Each point is reached from the start by the listed moves, each made 0, 1 or 2 times, or once backwards (-1), plus a little noise. Say if it took an odd or an even number of moves. Then give how often each move was made.
(in the rows, 128 means zero)

Moves:
(1): [145 120 127 168 107]
(2): [108 134 170 113 107]
(3): [125 110 158 100 126]
Start: [121 126 146 132 129]
Points:
[100 133 187 118 107] -> odd (0, 1, 0)
[161 131  73 216 130] -> odd (1, -1, -1)
[116 141 199 212  49] -> odd (2, 2, -1)
[113 107 218 131  86] -> odd (1, 1, 1)
[113 123 228 184  47] -> even (2, 2, 0)

Moves:
(1): [122 118 132 126 128 128 131 125 121 129 140]
(2): [128 140 134 124 141 126 123 111 136 133 139]
(3): [136 128 120 142 149 134 140 121 120 104 125]
(4): [112 128 133 122 119 121 119 134 134 117 134]
(5): [131 115 119 140 130 130 102 126 128 120 124]
(6): [151 123 127 155 124 125 131 133 118 117 133]
(7): [135 123 109 155 103 117 132 113 129 112 115]
(8): [121 141 119 111 136 117 123 134 117 132 141]
(9): [142 105 129 121 114 123 126 135 141 122 120]
Start: [131 132 111 137 121 126 132 138 134 121 111]
Points:
[143  33 140 169  68 123  65 189 136  87 132] -> odd (2, -1, -1, 2, 2, 2, -1, -1, 1)
[155 106  67 168 149 136 101 145 101  91  95] -> even (0, -1, 1, -1, 2, 0, 0, 1, 0)
[155  27  97 207   7  82  62 112 177  53 102] -> even (2, 1, -1, 2, 2, 1, 2, -1, 2)
[148 116 112  69 154 127  91 147 166 147 104] -> odd (-1, 1, 0, -1, 1, -1, -1, 1, 2)
[171 121  58 211  84  81 185 136  65  55 134] -> odd (2, -1, 1, 0, -1, 2, 2, 2, 0)

Moves:
(1): [135 125 130 116 124 136 132 131 123 124 122 135 122 141 129 135 131 128]
(2): [131 129 122 134 139 124 114 126 128 126 122 121 126 127 111 127 112 126]
(3): [120 131 139 126 133 144 118 119 134 120 138 128 134 146 118 148 123 143]
(4): [135 122 138 113 122 120 125 126 145 132 134 132 127 121 118 115 143 121]
(5): [126 142 134 121 123 125 123 140 133 146 129 133 129 120 150 119 123 118]
(6): [140 123 127 125 127 133 124 126 130 142 125 131 130 116 117 128 142 117]
(7): [121 130 134 115 129 138 120 127 128 115 123 130 121 124 128 137 121 140]
(8): [122 126 154 118 125 132 127 116 132 130 129 117 127 127 128 143 127 132]
(9): [133 152 125 130 119 126 128 125 148 115 131 116 132 121 146 115 116 139]
(10): [125 125 113 140 111 128 139 127 127 139 117 138 122 130 117 125 127 138]
(11): [133 130 143 136 147 127 113 148 134 124 131 127 125 134 129 130 117 130]
(12): [129 127 125 134 121 103 116 126 126 128 132 138 138 120 134 128 133 124]
(13): [131 115 130 127 127 125 123 129 118 134 129 144 128 143 131 131 141 145]
(14): [142 131 133 137 130 137 119 127 117 120 147 113 114 120 125 128 117 126]
(15): [137 118 118 155 107 150 129 124 104 129 118 145 132 135 127 117 121 125]
(16): [132 136 139 118 124 111 124 132 121 124 135 145 146 122 110 111 151 119]
(17): [139 127 130 127 130 128 137 135 127 142 121 144 147 105 118 121 120 109]
(18): [140 142 141 137 142 120 121 126 129 122 134 133 123 122 122 126 125 118]
Start: [137 136 131 130 137 125 128 112 135 141 134 127 124 140 138 119 108 128]
Points:
[206 163 182 160  82 100  95 132 134 158 141 249 156  96 132  33 130 100] -> even (0, -1, 0, 2, 1, 0, 1, 0, 1, 1, 1, 1, 1, 0, 2, 1, 1, 2)
[146 167 212  81  84 187 161 118 145 167 109 160 105 126 165 115  77 100] -> even (2, -1, 0, 1, 2, -1, 1, 2, 0, 1, 0, -1, -1, 0, 1, 0, 1, 1)
[211 170 172 108  65 137 131 104 106 163 132 175 192  10 115  17 124  18] -> odd (0, 0, -1, 1, 1, 1, 1, 1, 1, -1, -1, 0, -1, 1, 2, 2, 2, 0)
[131 144  43 180  84  76 138 154  73 185  65 196 123 176 135  67  93  88] -> even (2, 2, -1, -1, 2, -1, -1, -1, -1, 2, 0, 1, -1, -1, 1, 1, -1, 0)
[189 121 174 159  72 139 104  97  68 138 123 175 135  56  82  78  59  95] -> odd (0, 1, -1, 1, 0, -1, 2, 2, 0, 1, 0, 1, 0, 2, 2, 1, 2, 0)

Moves:
(1): [124 127 117 113 129 111 125 135 111 129 132 117 127 140 135 124 138 133
 138 129 128 124 135 126]
(2): [140 126 141 124 118 138 116 140 137 124 121 133 142 128 137 131 129 127
 132 131 130 123 137 130]
(3): [131 137 135 134 133 131 145 126 129 128 133 134 132 105 145 133 124 127
 131 126 132 131 128 132]
(4): [120 125 130 139 129 127 141 137 129 122 136 113 130 128 128 132 143 140
 123 118 135 128 124 133]
(5): [125 125 117 125 127 134 126 144 128 130 126 138 130 120 130 122 133 119
 127 122 133 121 127 118]
(6): [130 125 144 121 143 128 123 130 124 137 120 127 146 132 123 129 114 122
 138 133 111 127 124 128]
(7): [129 134 125 122 132 125 126 130 133 142 120 116 121 130 130 109 116 141
 127 126 131 129 133 128]
(8): [136 135 129 123 135 124 126 129 129 130 118 126 129 129 129 126 129 123
 129 127 126 127 132 129]
(9): [121 125 126 129 136 123 119 130 135 116 129 125 131 124 133 134 122 129
 136 126 124 129 139 127]
(10): [122 132 131 129 132 133 135 132 124 135 138 130 123 127 123 122 133 121
 133 128 130 132 129 129]
(11): [124 129 136 133 129 130 128 129 117 124 127 135 114 124 130 134 138 128
 130 141 111 113 123 122]
(12): [132 123 133 125 123 141 109 130 133 124 118 133 132 113 122 143 138 127
 140 123 123 130 117 126]
(13): [118 127 124 128 116 120 115 140 123 124 124 130 140 131 144 123 140 118
 125 126 132 119 120 132]
(14): [128 131 142 123 133 109 114 134 137 134 124 141 122 126 125 135 132 135
 136 144 130 124 127 123]
(15): [129 129 134 136 124 123 137 134 145 137 139 127 126 124 144 118 136 126
 130 136 116 138 124 112]
(16): [135 149 124 144 150 129 134 132 142 134 120 130 136 122 124 129 113 131
 123 126 125 138 128 139]
(17): [127 137 133 126 126 137 132 122 139 128 119 135 127 133 128 130 121 131
 131 116 136 135 117 128]
(18): [142 142 137 117 133 125 112 127 128 132 127 114 114 118 161 144 132 129
 120 119 129 123 143 124]
(19): [127 138 137 130 126 124 123 130 134 135 124 122 121 130 127 138 126 124
 130 140 128 125 127 125]
(20): [120 139 127 119 126 118 127 140 122 142 136 124 135 130 124 120 126 124
 137 122 123 114 123 119]
(21): [136 136 130 136 142 127 135 137 117 139 130 125 129 131 121 119 123 130
 134 109 133 115 131 115]
(22): [123 118 127 122 120 129 123 128 131 138 121 131 123 139 132 128 132 130
 130 111 132 127 136 131]
(23): [132 123 131 119 134 118 122 119 135 130 134 124 121 134 134 127 121 125
 128 139 130 124 124 130]
(24): [136 114 129 133 124 120 139 132 129 125 130 129 119 126 113 127 111 127
 125 128 112 142 126 135]
Start: [127 132 113 132 130 129 134 131 123 123 113 118 138 150 113 128 116 134
 122 135 122 122 126 128]
Points:
[170 153 141 161 193  42  83 214 172 143  80  57 124 104 131 161 108 168
 108 123  88 144 143 106] -> odd (0, -1, -1, 2, 1, 1, 1, 1, 1, -1, -1, 1, 1, 2, 1, 1, -1, 2, 1, -1, 1, -1, -1, 2)
[152 222 145 182 242 153 186 157 123 169  74 135 166 111  77 130  69 126
 218 128  16 144  74  64] -> odd (2, -1, 1, -1, 0, 2, 0, 1, 1, 0, 2, 2, -1, -1, 2, 2, 2, -1, 1, 0, 2, -1, -1, 0)
[109 163 102 117 168 115 148 167 170 190  93  78 141 209  93  76  67 126
 169  36 175 106 133 106] -> even (0, 0, 0, 1, 1, 0, 1, 2, 2, 1, -1, 0, 0, -1, 0, 0, 2, -1, 2, 1, 2, 2, 2, 0)
[146 159 191 123 118 155  54 204 165 132  78 162 154  56 249 169 161  58
 192 137  87  94 118  55] -> odd (0, 1, 2, -1, 2, 1, 0, 1, 2, 1, 1, 2, 2, 0, 2, -1, 1, 1, 2, -1, 1, 0, 0, 0)
[182 129 193  82 131  77  68 204 182 149 119 164 181  80 150 159 125  89
 212 140 113  85 116  73] -> even (0, 2, 2, 0, 1, 0, -1, 2, 1, 0, -1, 2, 0, 2, 1, -1, 0, 0, 0, 2, 1, 0, 2, 1)

Moves:
(1): [115 138 141 120 115 124 129 149 114 120 126 132 142 128 127 127 123 134
 134 136 135 131 130 132]
(2): [123 116 122 115 121 112 120 127 128 137 133 136 141 116 140 127 127 135
 133 114 126 136 126 144]
(3): [124 111 139 143 107 117 113 132 137 112 140 138 137 114 132 137 132 120
 139 129 134 129 128 117]
(4): [125 131 120 130 125 118 129 121 124 128 157 111 126 127 123 135 143 111
 109 132 131 131 107 132]
(5): [133 123 121 135 144 111 132 127 130 122 128 133 140 101 129 122 120 141
 127 121 130 137 124 131]
(6): [130 134 120 133 139 123 138 111 133 120 144 134 129 123 130 135 134 141
 135 132 117 130 137 101]
(7): [120 131 135 124 139 119 125 115 121 123 127 128 125 127 136 123 124 133
 132 133 117 133 123 134]
(8): [135 131 128 122 124 119 129 116 129 123 129 144 122 124 116 137 129 131
 124 127 131 131 126 130]
(9): [111 121 121 126 138 126 133 126 121 110 124 127 123 134 123 122 119 137
 128 137 129 121 126 121]
(10): [112 123 117 129 112 137 124 119 130 118 127 121 133 135 127 135 134 130
 132 118 137 143 123 130]
(11): [133 128 117 129 120 117 142 132 136 135 125 126 121 129 130 130 125 128
 139 120 133 121 125 123]
(12): [146 139 133 132 135 125 118 125 119 130 134 148 138 136 130 111 133 114
 119 122 125 147 134 158]
(13): [107 126 129 145 131 122 119 143 131 138 111 143 120 127 109 133 131 130
 134 137 123 127 127 118]
(14): [127 120 124 127 137 129 117 135 126 124 127 134 118 126 124 125 136 132
 125 125 120 134 123 115]
(15): [134 125 122 125 139 120 122 136 140 123 135 121 131 136 128 125 129 142
 122 140 117 126 118 130]
(16): [122 123 138 123 125 111 130 140 123 122 128 129 136 132 130 141 146 129
 132 139 135 122 122 128]
(17): [135 133 134 117 131 115 119 123 137 116 136 122 137 110 125 136 128 121
 146 126 137 126 134 121]
(18): [123 125 129 125 124 147 131 121 137 137 129 134 119 133 123 129 129 133
 137 127 132 128 127 124]
(19): [130 125 134 127 126 125 123 111 129 125 129 127 123 132 121 129 136 130
 124 131 130 134 142 125]
(20): [107 127 132 123 142 119 127 110 137 129 135 120 113 142 139 134 126 142
 116 114 120 131 131 124]
(21): [136 124 124 129 134 129 121 130 123 133 136 134 136 139 130 138 136 120
 128 139 145 134 129 127]
(22): [131 125 123 137 151 118 156 135 139 120 130 129 128 112 130 115 124 118
 118 133 124 151 147 118]
(23): [119 138 119 134 125 129 127 116 124 130 126 134 125 123 134 127 132 128
 119 126 141 121 128 148]
(24): [135 117 124 140 125 141 122 132 122 127 143 114 126 127 130 132 119 137
 136 123 116 129 133 144]
Start: [122 115 124 114 128 120 128 130 132 115 131 136 140 128 129 135 133 126
 135 125 124 140 113 116]
Points:
[ 90 151 155 152 148 151 118 132  58 115 133 202  93 231  56 148 134 148
 121 159  86 192 174 132] -> odd (2, -1, -1, 0, -1, 1, 0, 2, 1, 0, 0, 2, 2, 0, -1, 0, -1, 0, 1, 1, 1, 0, -1, 2)
[102 107 131 162  79 149 129 169 136 190  32 158  97 151  88 181 143 110
 210 165 190  39 120  93] -> even (-1, -1, 0, -1, 0, -1, 0, -1, 0, -1, 2, -1, 2, -1, -1, 1, 0, 1, 1, -1, 1, -1, 1, 0)
[  9 152 102 124 208  32  96  31 122 116 153 141  82 212 105 134 230 158
  37 149 105 125  73 150] -> even (-1, 0, -1, 2, 0, 1, 0, -1, 2, 0, 0, 2, 2, 0, 1, 2, 0, 0, 2, 2, -1, -1, 2, -1)
[107   7  41 107 140  78 120 160 189  64 243 109 163  59 150 128 150  93
 136 158 179 181  64  87] -> odd (0, 2, 2, 2, 0, -1, 0, -1, 2, 0, 1, -1, -1, 2, 2, -1, 1, 2, 0, -1, 2, 2, 1, 0)
